Rows are points. The ring and each string are closed loops that go straight from each point to the next, and from the last back to the first. Before rounding, they use only three directions, however many columns there are. Count how often each string passes through the ring. Passing back the other way cancels.

Ring, 8 rows:
0.220,0.132,0.038,-0.130
0.162,0.309,-0.070,-0.008
0.029,0.342,-0.124,0.124
-0.131,0.226,-0.045,0.218
-0.194,0.049,0.037,0.205
-0.096,-0.160,0.021,0.049
0.029,-0.167,0.011,-0.062
0.173,-0.032,0.047,-0.146
String:
0.161,0.413,-0.002,0.022
0.027,0.339,0.160,0.098
-0.004,0.138,0.084,0.064
-0.027,0.127,0.063,0.082
-0.138,0.119,0.153,0.169
-0.298,-0.018,0.293,0.249
-0.159,-0.071,0.227,0.116
-0.052,-0.033,0.173,0.039
-0.029,-0.258,0.210,-0.062
0.122,-0.283,0.099,-0.192
0.225,-0.118,-0.174,-0.200
0.151,0.055,-0.222,-0.072
0.209,0.146,-0.265,-0.087
0.319,0.389,-0.141,-0.112
Times through: 0
String:
0.069,0.031,0.231,-0.050
0.214,0.005,0.315,-0.195
0.319,0.077,0.091,-0.241
0.316,0.173,-0.071,-0.190
0.185,0.180,-0.213,-0.059
0.068,0.142,-0.013,0.012
0.077,0.205,0.096,0.015
0.107,0.364,0.060,0.047
0.074,0.470,-0.121,0.129
0.007,0.454,-0.413,0.210
-0.082,0.404,-0.269,0.257
-0.187,0.372,-0.117,0.324
-0.179,0.219,-0.206,0.272
-0.138,0.116,-0.221,0.203
-0.046,0.076,-0.057,0.093
-0.089,0.048,0.138,0.103
-0.236,-0.095,0.331,0.164
-0.233,-0.238,0.069,0.137
-0.150,-0.248,0.125,0.056
-0.072,-0.284,-0.026,-0.011
0.018,-0.279,-0.224,-0.069
0.060,-0.103,-0.132,-0.055
0.052,0.018,-0.062,-0.013
Times through: 3

Ring:
-0.013,0.296,-0.025,-0.234,-0.105,0.001,-0.036,-0.014,-0.135
-0.132,0.261,-0.026,-0.171,-0.105,-0.163,-0.022,0.115,-0.177
-0.235,0.032,-0.112,-0.011,-0.102,-0.344,-0.026,0.228,-0.107
-0.194,-0.201,-0.214,0.098,-0.093,-0.333,-0.051,0.192,0.034
-0.084,-0.333,-0.276,0.129,-0.078,-0.213,-0.076,0.091,0.151
0.095,-0.334,-0.286,0.066,-0.060,0.025,-0.100,-0.081,0.229
0.197,-0.153,-0.222,-0.069,-0.066,0.195,-0.101,-0.197,0.188
0.172,0.112,-0.118,-0.204,-0.089,0.212,-0.077,-0.196,0.049
String, 20 rows:
0.264,0.269,-0.097,-0.335,-0.144,0.369,-0.085,-0.364,0.057
0.250,0.007,-0.101,-0.153,0.017,0.288,-0.083,-0.150,0.056
0.071,-0.051,-0.148,-0.070,-0.046,0.045,-0.070,-0.035,0.049
0.070,-0.034,-0.211,-0.103,-0.149,0.054,-0.084,-0.163,0.128
0.254,-0.105,-0.273,-0.139,-0.160,0.287,-0.118,-0.377,0.272
0.298,-0.124,-0.220,-0.122,-0.062,0.335,-0.113,-0.303,0.221
0.176,-0.106,-0.097,-0.049,0.085,0.164,-0.072,0.013,0.023
0.089,-0.030,-0.123,-0.081,-0.018,0.070,-0.067,-0.020,0.024
0.069,0.144,-0.183,-0.215,-0.224,0.092,-0.079,-0.253,0.093
0.117,0.370,-0.087,-0.351,-0.221,0.198,-0.066,-0.299,-0.009
0.083,0.462,0.053,-0.352,-0.082,0.159,-0.033,-0.087,-0.196
0.016,0.190,0.019,-0.157,0.032,0.010,-0.030,0.125,-0.179
-0.026,0.020,-0.133,-0.080,-0.087,-0.068,-0.056,0.020,-0.005
-0.141,0.292,-0.089,-0.211,-0.221,-0.162,-0.034,-0.018,-0.101
-0.197,0.417,-0.025,-0.255,-0.218,-0.213,-0.014,0.047,-0.201
-0.130,0.370,0.072,-0.211,-0.033,-0.146,-0.002,0.205,-0.299
-0.072,0.337,0.056,-0.214,-0.024,-0.075,-0.012,0.152,-0.258
0.020,0.089,-0.023,-0.104,0.037,-0.004,-0.039,0.126,-0.126
0.001,0.134,-0.113,-0.160,-0.127,-0.009,-0.055,-0.057,-0.020
0.101,0.393,-0.111,-0.370,-0.275,0.184,-0.069,-0.348,0.016
Times through: 4
String, 22 rows:
-0.069,-0.283,-0.337,0.069,-0.197,-0.174,-0.091,-0.073,0.233
0.022,-0.438,-0.386,0.126,-0.151,-0.085,-0.112,-0.117,0.327
0.161,-0.488,-0.347,0.127,-0.037,0.082,-0.120,-0.127,0.329
0.140,-0.259,-0.345,-0.021,-0.187,0.108,-0.119,-0.288,0.320
0.093,-0.112,-0.233,-0.066,-0.126,0.069,-0.090,-0.160,0.163
0.079,-0.096,-0.132,-0.036,0.009,0.042,-0.067,0.025,0.031
0.209,-0.121,-0.112,-0.056,0.077,0.206,-0.079,-0.032,0.054
0.317,-0.049,-0.174,-0.164,-0.041,0.372,-0.106,-0.295,0.171
0.259,0.012,-0.241,-0.209,-0.189,0.317,-0.113,-0.417,0.234
0.094,0.003,-0.244,-0.148,-0.217,0.097,-0.093,-0.272,0.178
0.114,-0.102,-0.158,-0.053,-0.019,0.090,-0.077,-0.048,0.076
0.188,-0.219,-0.154,0.004,0.076,0.159,-0.085,-0.011,0.098
0.236,-0.388,-0.292,0.054,-0.007,0.198,-0.118,-0.169,0.287
0.092,-0.374,-0.401,0.053,-0.203,0.024,-0.124,-0.257,0.372
-0.013,-0.215,-0.295,0.018,-0.170,-0.089,-0.090,-0.100,0.202
0.004,-0.165,-0.164,0.025,-0.006,-0.070,-0.064,0.087,0.043
-0.033,-0.331,-0.200,0.138,0.042,-0.154,-0.066,0.185,0.074
-0.140,-0.456,-0.274,0.233,-0.005,-0.316,-0.068,0.241,0.128
-0.242,-0.388,-0.363,0.189,-0.198,-0.424,-0.075,0.111,0.203
-0.138,-0.389,-0.238,0.200,0.005,-0.302,-0.061,0.252,0.083
-0.047,-0.259,-0.174,0.103,0.031,-0.158,-0.060,0.187,0.036
-0.035,-0.104,-0.190,-0.013,-0.092,-0.104,-0.066,0.022,0.063
Times through: 2
